Each row of a before or after table is a point. The points were changed in one or more steps. Then noise was added and the rows were shuffled. The steps act on columns, c1 being the first. Write out the steps. A step turns or swaps two columns, mirrors them in a line or flattens them onto one, adds a multiple of one to another, or multiplies or shifts one. Angles are multiples of 10 degrees, from the lower column toward the higher: turns from -170 to 170, lines from 10 to 170 but not 90. Use the fewest steps. Two steps may share a column if one is a turn and the other turns, adds or multiplies; they go together, in the order done. Otherwise the lowest column goes first.

Before (14 x 2):
[[-4.0  1.4]
 [-7.0  0.4]
 [ 2.9 -5.8]
 [ 1.9 -0.7]
 [-2.0 -4.4]
 [ 1.2 -0.1]
 [-4.3  0.2]
 [-2.9 -4.9]
 [ 1.9 -6.6]
 [-4.0 -0.7]
 [-0.5  1.1]
 [ 2.0 -6.0]
 [-4.9  2.6]
 [-4.5 -2.8]]
After:
[[ 6.1 -2.4]
 [ 1.0  0.7]
 [-2.4 -3.2]
 [-1.6 -5.1]
 [-1.3  0.2]
 [-5.6 -1.1]
 [ 1.8  0.5]
 [-3.5 -2.6]
 [-3.6 -1.3]
 [ 5.1 -3.2]
 [ 1.2 -4.8]
 [-5.8 -4.3]
 [ 5.5 -3.6]
 [ 0.6 -5.5]]
Steps: turn c1 and c2 by 40 degrees

Before:
[[-2.4 -2.3 -7.3  7.6 -6.8  0.0]
 [ 5.8 -2.7  1.9  0.9 -4.4 -7.0]
 [ 0.1  0.8 -1.9 -4.2  5.4 -2.8]
 [-1.8  1.1 -5.3 -4.7  5.5 -0.4]
 [ 0.8 -0.2  0.4  5.1 -1.0  0.0]
 [ 2.3  1.0 -4.6  2.4 -2.3  1.0]
 [ 1.9  0.5 -3.0  3.0 -4.5 -0.4]
 [ 1.0  1.3 -2.3  1.6  6.9 -1.7]
 [ 0.7 -0.7  3.0  0.0  5.0  5.1]
 [-6.0  6.1 -5.7 -2.8  5.8 -0.7]
 [ 1.0 -2.3  2.7 -3.6 -2.6  0.2]
 [ 5.5 -5.7 -1.1 -4.1 -2.3  2.1]
 [ 3.8  2.0 -2.9  2.9 -3.9 -1.0]]
After, 13 rows:
[[ 8.4  0.6  4.4  4.7  5.8 -0.9]
 [ 2.1 -0.2  3.5  6.4  5.3 -0.4]
 [ 0.5 -3.3  9.4 -4.6 -6.8  0.0]
 [-7.9 -0.9 -0.4  4.1 -2.2  2.2]
 [-2.0 -1.2 -3.7  2.5 -2.6  0.1]
 [-1.6  4.0  3.6 -1.6 -3.9 -0.9]
 [-0.1  1.7  2.6 -0.8  6.8 -1.7]
 [-1.2  1.7  3.7 -1.7 -4.5 -0.5]
 [-1.0  0.3  1.4 -5.0 -1.1  0.0]
 [ 0.4  0.7  0.3  4.4  5.2 -2.9]
 [-0.9 -0.2 -2.8 -1.1  5.1  5.1]
 [-6.3  1.7 -1.6 -1.4 -4.5 -6.8]
 [-1.1  2.1  5.0 -0.5 -2.2  0.9]]
Steps: mirror c1 and c2 in the line at 70 degrees; turn c3 and c4 by -160 degrees
